Every row gives one point. Each table stands for the endless flat space through its points: a line for two points, a plane for three, and so on. Write the one point that lies in both, or say that there is none.

First, 2 rows:
[[-0.59,-2.45,-0.10],
[-0.70,-2.21,+0.08]]
Second:
[[-1.34,-1.83,+0.07],
[-1.07,-0.57,+0.82]]
They share: no point

First:
[[-0.62,+0.88,+0.22,-0.32,-1.16,+2.00],
[-0.75,+0.85,+0.49,-0.41,-1.02,+2.46]]
Second, 5 rows:
[[-1.45,-0.80,+0.02,-2.33,-2.42,+3.43],
[-1.51,-0.79,-0.96,+3.36,-0.94,+0.04],
[-0.40,+3.90,+0.63,-0.88,-0.46,+0.98],
[-0.66,+1.50,+0.91,+1.16,-0.51,+1.43],
[-1.42,+0.52,+0.19,+3.82,-0.17,+0.15]]
They share: [-0.49,+0.91,-0.05,-0.23,-1.30,+1.54]

First (5 x 9):
[[+2.67,-2.54,-1.37,+0.40,-0.37,-0.64,-0.63,+1.45,-4.00],
[+1.93,-0.84,-3.33,+0.78,+1.57,-1.50,+0.19,+1.07,-1.68],
[+1.53,-0.47,+0.25,+2.28,-3.96,-0.66,-1.11,-0.01,-2.06],
[+1.24,+0.76,-3.98,+3.02,-1.19,-3.34,+0.63,-1.88,+0.30],
[+3.07,-1.73,-2.40,+0.35,+0.05,-0.97,-1.19,+1.27,-2.84]]
Second, 4 rows:
[[+1.96,+0.27,-3.11,+2.08,-1.30,-2.61,-2.01,+0.68,-0.43],
[+2.28,-0.70,-3.27,+0.82,-1.04,+0.74,+0.55,-1.31,-0.77],
[+2.04,-0.59,-3.41,+0.89,-0.82,-0.42,-0.51,-0.94,-0.36],
[+1.56,-1.92,-2.95,-0.33,+0.00,-0.17,-0.73,-1.65,+0.20]]
They share: no point

First:
[[-0.30,-2.12,+2.15,+1.44,+2.55,+3.26,+3.49,+0.74,+0.35,+1.03,+0.34,+1.21,+1.29,+1.23],
[-3.86,-0.58,+0.88,+3.15,-0.51,-0.47,+0.88,-2.84,+3.21,+1.26,-1.31,+0.37,+0.13,-1.05],
[-2.89,+1.56,+1.04,+0.23,-2.36,-1.50,+2.88,+1.44,-0.58,+0.53,-2.80,+2.08,+1.68,+1.61],
[-0.78,+0.04,+0.53,+1.22,-0.07,+0.24,+2.19,-1.18,+1.99,+0.73,+0.30,-1.95,+0.19,+2.47],
[-3.50,-0.10,+2.04,+2.00,-0.47,+0.43,+1.47,-0.08,+0.04,+0.00,-2.38,+2.68,+1.58,-0.07]]
Second, 2 rows:
[[-0.65,-1.03,+1.96,+1.69,+1.11,+1.85,+1.24,-0.38,+0.84,+0.88,-1.99,+1.98,-0.09,+1.89],
[-2.37,-0.27,+1.60,+1.69,+0.11,+0.85,+2.12,-0.30,+0.52,-0.04,-0.59,+0.46,+1.51,+0.85]]
They share: [-1.94,-0.46,+1.69,+1.69,+0.36,+1.10,+1.90,-0.32,+0.60,+0.19,-0.94,+0.84,+1.11,+1.11]

First (5 x 20):
[[-1.17,-3.45,-0.50,+1.24,+0.70,-3.44,+3.37,+0.21,-1.12,+4.85,-1.13,-3.56,-0.94,-2.94,-1.45,+2.95,+0.28,-4.90,-1.47,-1.60],
[+3.28,-1.70,-0.40,-0.56,+2.35,-2.34,+3.07,-2.24,-2.27,+0.70,-0.03,-3.36,-3.64,+3.26,-3.45,+1.45,-1.67,-1.60,-1.62,-0.20],
[+1.25,-1.01,+0.87,+2.66,-1.45,+1.09,+0.64,-1.81,+1.52,+1.16,-0.36,-0.26,+0.96,-3.14,-0.65,+0.49,+2.24,-0.31,-1.16,-1.06],
[+2.23,-0.63,+0.47,+0.48,+1.95,-2.65,+2.02,-2.29,-1.82,+1.16,+0.98,-2.72,-2.02,-0.24,-1.59,+2.27,+0.22,-3.29,-1.62,+1.44],
[+0.37,-3.57,-0.33,+0.81,-0.16,-0.22,+1.55,-1.88,+0.28,+3.45,-2.29,-2.45,+1.89,-3.17,+0.62,+1.36,+3.44,-2.20,-0.24,-1.03]]
Second:
[[+4.35,-1.74,+2.16,+2.74,+1.86,+0.45,+1.27,-2.38,-0.46,+0.40,-1.89,-1.87,-0.29,-0.96,-2.59,+1.63,-0.20,-4.48,-1.60,+0.21],
[+0.00,-0.78,-0.21,+0.31,-0.36,-0.69,+1.06,-1.39,-0.07,+3.10,+1.47,-0.58,-0.86,-0.60,-0.01,+0.55,+1.24,-1.48,-1.42,+0.57],
[+3.60,-1.77,+0.15,+2.30,+1.60,+0.17,+1.70,-4.53,+1.27,+0.18,-1.78,-1.84,-0.44,-2.91,-3.87,+1.66,+2.85,-3.11,-0.62,+0.42],
[+1.79,-1.32,+0.92,+2.28,-0.90,-0.81,+1.95,-2.78,-1.38,+0.20,+1.23,-3.38,-1.30,-2.54,-2.63,+2.71,+2.07,-1.77,-0.16,-1.24],
[+1.68,-1.15,+1.44,+1.35,+0.38,-0.84,+1.34,-0.53,-1.40,+1.97,+0.36,-1.67,-0.82,+0.02,-0.42,+1.30,-0.80,-2.69,-1.91,-0.14]]
They share: [+1.61,-1.29,+0.38,+1.27,+0.50,-1.17,+1.77,-1.82,-0.46,+1.52,+0.02,-1.93,-0.91,-1.19,-1.45,+1.50,+0.79,-2.01,-1.40,-0.16]

First (3 x 24):
[[-1.40,-0.01,+1.49,+1.28,-0.32,-0.01,+0.51,-0.66,+1.26,-1.36,-0.92,-2.15,-1.34,+0.02,-2.05,+0.58,-0.13,+2.49,-1.35,+0.32,-1.75,+1.07,-0.69,-1.04],
[+0.29,-0.66,+0.53,+0.11,-2.03,+1.52,+0.83,+1.11,-0.55,+0.05,-2.34,-1.67,-2.17,-0.32,-2.43,+1.04,+1.08,+1.34,-1.29,+1.03,-1.64,-0.12,-1.45,-2.10],
[+0.50,+2.19,-0.76,-0.97,-1.07,+1.49,-0.49,+1.44,-0.49,-0.31,-0.72,-0.50,-0.19,-0.68,-1.50,+1.88,-0.18,+0.14,-1.50,+0.22,+0.55,+0.12,-1.09,-2.64]]
Second (2 x 24):
[[-1.43,+2.15,-0.43,+0.47,+0.76,-0.22,-1.38,+0.24,+1.05,-1.69,-1.34,-1.37,-1.94,+0.95,-1.57,+1.81,-0.67,+2.07,-0.06,-0.61,-1.15,+0.74,-2.31,-1.28],
[-1.04,+1.87,-0.24,+0.29,+0.25,+0.15,-0.95,+0.36,+0.77,-1.37,-1.16,-1.30,-1.51,+0.50,-1.62,+1.66,-0.50,+1.74,-0.52,-0.32,-0.89,+0.66,-1.85,-1.52]]
They share: [-0.26,+1.31,+0.14,-0.07,-0.77,+0.89,-0.09,+0.60,+0.21,-0.73,-0.80,-1.16,-0.65,-0.40,-1.72,+1.36,-0.16,+1.08,-1.44,+0.26,-0.37,+0.50,-0.93,-2.00]

First, 3 rows:
[[-0.22,-0.68,+1.23,+1.53,-0.13,-0.02,+2.21,-1.73,+0.52,+0.50,-0.04,+1.94,-0.48,-0.15,+0.05,-1.68,-1.79,-2.45,-1.15,+0.69,+0.97,-1.49,-0.11,+0.53],
[-0.52,-0.43,+1.49,+1.80,+0.02,+0.21,+1.93,-1.39,+0.42,+0.64,-0.02,+1.99,+0.02,+0.26,-0.13,-1.28,-1.60,-2.15,-1.16,+0.33,+1.29,-1.18,+0.27,+0.29],
[-0.05,-0.80,+0.91,+1.12,-0.26,+0.19,+2.94,-1.57,+0.72,+0.69,-0.57,+2.22,-1.45,-0.20,+0.29,-1.94,-1.81,-3.18,-0.98,+0.70,+0.79,-2.10,-0.92,+0.81]]
Second, 2 rows:
[[-1.48,+0.29,+0.80,+2.75,-0.53,-1.17,+1.09,-2.05,+1.10,+0.41,+0.35,+1.91,+0.37,+0.31,-1.44,-2.18,-1.63,-1.56,-0.74,+0.04,+0.26,-1.54,-0.08,+0.28],
[-1.97,+0.66,+0.61,+3.01,-0.86,-1.64,+0.75,-2.03,+1.57,+0.41,+0.45,+1.97,+0.45,+0.51,-1.92,-2.49,-1.54,-1.29,-0.40,-0.08,-0.17,-1.83,-0.52,+0.23]]
They share: no point

First:
[[+0.72,-0.97,-0.83,-1.44,+1.51,-0.36,+2.03,-0.31,-0.90,-0.76,-1.50,-1.53,+1.83,+1.79,+1.04,+1.91,+0.13,+1.68,+1.76,-0.80,-0.53,-1.00,+0.15,+0.44],
[+0.74,-1.43,-0.61,-0.86,+1.87,-0.20,+1.37,+0.43,-1.76,-0.32,-1.60,-1.91,+1.83,+2.05,+1.88,+1.15,-0.35,+1.86,+1.00,-1.40,+0.09,-1.76,+0.73,+0.20]]
Second, 5 rows:
[[-0.44,-1.71,-1.24,-0.23,+1.55,-0.06,+2.37,-0.28,-1.99,-0.49,-1.01,-2.31,+2.39,+2.48,+1.05,+2.04,-0.85,+0.81,-0.24,+0.24,+1.47,-0.28,+0.99,+1.07],
[+1.65,-0.65,-0.71,-2.02,+0.94,+1.98,+0.95,+1.60,-2.56,+0.90,-2.27,-0.75,+1.44,+1.24,+2.40,+2.54,-1.19,+3.03,+2.60,+0.90,+0.03,-2.52,-0.40,+0.95],
[-0.86,-1.41,-1.73,+0.08,+1.27,-1.98,+2.88,-1.99,-1.09,-1.19,-1.41,-2.98,+3.09,+2.75,+0.68,+1.55,+0.80,+0.03,+0.32,-1.34,+0.22,+0.32,+1.06,+0.48],
[+0.57,+0.65,-0.80,-0.91,+1.68,+1.74,+1.88,+1.15,-2.00,+2.14,-3.43,-0.24,+0.20,-0.19,+3.35,+2.19,-1.20,+3.77,+1.60,+1.76,+0.36,-1.56,-0.85,+1.38],
[+1.91,-0.54,+0.00,-2.36,+1.23,+1.22,+0.46,+1.23,-1.59,+0.44,-2.34,-0.45,+1.50,+1.54,+2.01,+2.13,-0.50,+2.62,+2.89,-0.51,-0.91,-2.11,-0.14,+0.50]]
They share: no point

First:
[[-0.27,-0.91,+1.41,+0.39,-0.67,-1.17,+3.41,-0.83,+1.41,+0.82,-0.70,+0.65,-1.37,+2.81,+1.99,-1.26,-1.20,-1.78,+2.10,+2.40,+1.47,-1.25,+1.14,+0.15],
[-2.43,-0.87,+2.80,+0.05,-3.60,-0.68,+4.99,-2.99,+2.40,-0.48,-1.84,+1.63,-2.67,+1.61,+3.22,-3.00,-3.15,-2.06,+1.94,+2.88,+1.24,+0.69,-0.58,-1.49],
[-0.97,+0.67,+2.63,-3.11,-4.59,+0.12,+2.01,-3.64,+1.65,+0.47,+0.06,+1.39,-1.92,+0.54,-1.36,-3.19,-1.82,-2.75,-1.66,-1.61,+0.31,+2.34,-0.15,-1.44],
[+2.76,-1.89,+0.76,-2.48,-0.77,-0.66,+3.29,+0.84,+1.06,-0.96,-0.67,-0.76,-2.28,+2.15,+2.28,+0.19,-2.27,-3.33,+1.90,+0.43,+2.69,-1.47,+1.83,+2.73],
[-0.73,-0.33,+0.20,-0.13,-4.44,-0.76,-1.37,-1.93,-1.02,+2.66,+1.66,-0.07,-0.09,+2.99,-1.18,-2.14,+0.09,+0.44,-2.40,+1.10,-2.68,+2.09,+1.96,-1.93],
[+3.13,+0.11,+1.87,-3.61,-2.05,+1.50,+0.77,-1.82,-1.73,+0.67,+2.72,-2.05,-0.98,+1.06,-2.46,-0.31,+0.76,-2.03,-2.82,-0.79,+1.13,+1.04,+3.21,-0.30],
[+1.20,+0.65,+4.23,-1.27,+0.18,+2.34,+5.07,-3.77,-0.64,-0.33,+0.98,-2.00,-1.58,+0.81,-0.21,-0.91,+0.77,-1.50,-0.43,+2.93,+2.89,-0.58,+1.99,-2.01]]
Second:
[[-0.57,-0.99,+1.16,-0.09,+0.67,-0.13,+2.40,+1.10,-2.12,+0.36,+1.65,+0.14,-0.77,+3.28,+0.49,-3.64,-3.48,-1.58,-1.52,+0.98,-0.48,-1.63,+0.14,-1.76],
[+1.22,+0.15,+0.74,-0.53,-3.10,-0.35,+2.22,-1.17,+0.43,+1.82,-0.03,+0.06,-0.47,+0.12,-0.84,-1.79,-0.94,-1.64,-0.72,+2.35,+0.33,+0.43,-0.52,-0.99],
[-0.35,-0.51,+1.57,+1.34,-2.32,-1.69,+1.76,-0.72,-0.74,+1.13,+1.02,-1.79,-2.83,+1.43,-0.31,-1.10,-1.37,+1.13,-0.72,+0.81,+0.26,+0.82,-0.49,-1.34],
[+4.99,-0.83,+2.21,-2.75,-4.17,+0.86,+2.11,-2.00,+0.00,+1.36,-1.44,+1.10,+0.49,-0.83,-1.01,-2.42,+0.89,-2.34,+3.10,+3.78,+2.08,+0.88,+1.76,+1.04],
[+4.84,-0.50,+1.81,-3.44,-2.68,-0.16,+3.85,-2.32,+0.96,+0.83,-0.31,+2.13,+0.46,-0.42,-0.04,-3.80,-1.27,-3.82,+1.78,+4.28,+2.23,-0.18,+2.63,+1.34],
[+3.22,-1.15,+3.24,-3.79,-1.70,+0.85,+2.70,-2.53,+0.47,-0.54,-0.55,+1.00,-0.17,+2.12,+1.02,-2.23,-0.68,-2.64,+2.16,+1.75,+1.17,+0.19,+3.40,+1.47],
[+1.37,-0.21,+2.10,-0.54,-2.89,-1.69,+3.44,-2.23,+1.15,+1.00,+1.06,+0.23,-1.33,+0.48,+0.79,-1.27,-2.02,-1.15,-0.48,+2.55,+0.42,+1.33,+0.70,-0.29]]
They share: [+0.54,-0.15,+1.52,-1.60,-1.85,+0.00,+1.97,-1.83,+0.67,+0.45,-0.21,-0.55,-1.29,+2.02,-0.06,-1.49,-0.86,-1.39,-0.42,+0.58,+0.29,+0.01,+0.97,-0.21]

First:
[[-0.12,-0.84,+0.38,-1.81,-0.47,-0.56,+0.98,+0.29,+2.53,-1.67,-0.13,+2.49,+2.21,+0.30,-1.06,-0.50,+0.86,+2.31,-0.89,+2.03,+1.65,+3.20,-2.00,-0.18],
[-1.20,-2.16,-0.26,-0.17,-0.35,+0.30,+0.40,-1.05,+0.03,-0.35,+0.61,+3.61,+0.81,-1.32,-1.86,-3.08,-1.14,+0.17,-0.09,+1.83,+1.95,+0.44,-1.34,-0.48],
[-0.43,-2.63,-0.95,+0.32,-0.53,+0.51,-0.43,-1.29,-0.37,-0.63,+0.95,+2.23,+1.21,-0.59,-2.31,-3.31,-1.69,-0.07,+0.86,+0.63,+1.90,+0.18,-0.98,-0.38]]
Second:
[[-0.77,-1.95,-0.05,-0.58,+0.15,+0.10,-0.34,+0.30,+0.02,-2.13,+0.24,+0.67,+1.85,-0.40,-1.89,-1.42,-0.63,+2.00,+0.74,+0.03,+2.13,+1.00,-0.67,-0.29],
[+1.14,-2.50,-2.56,+0.27,-1.81,+1.38,-0.81,-1.09,+2.52,+0.75,+0.44,+3.96,+1.04,-0.54,-2.35,-1.66,-1.53,-0.36,+0.24,+2.75,+0.38,+2.21,-1.47,+0.22],
[-0.33,-1.96,-0.34,-0.54,-0.22,+0.09,-0.24,-0.16,+0.45,-1.71,+0.41,+1.17,+1.88,-0.09,-1.90,-1.72,-0.66,+1.50,+0.60,+0.38,+1.94,+1.28,-0.99,-0.26]]
They share: [+0.11,-1.97,-0.63,-0.50,-0.59,+0.08,-0.14,-0.62,+0.88,-1.29,+0.58,+1.67,+1.91,+0.22,-1.91,-2.02,-0.69,+1.00,+0.46,+0.73,+1.75,+1.56,-1.31,-0.23]
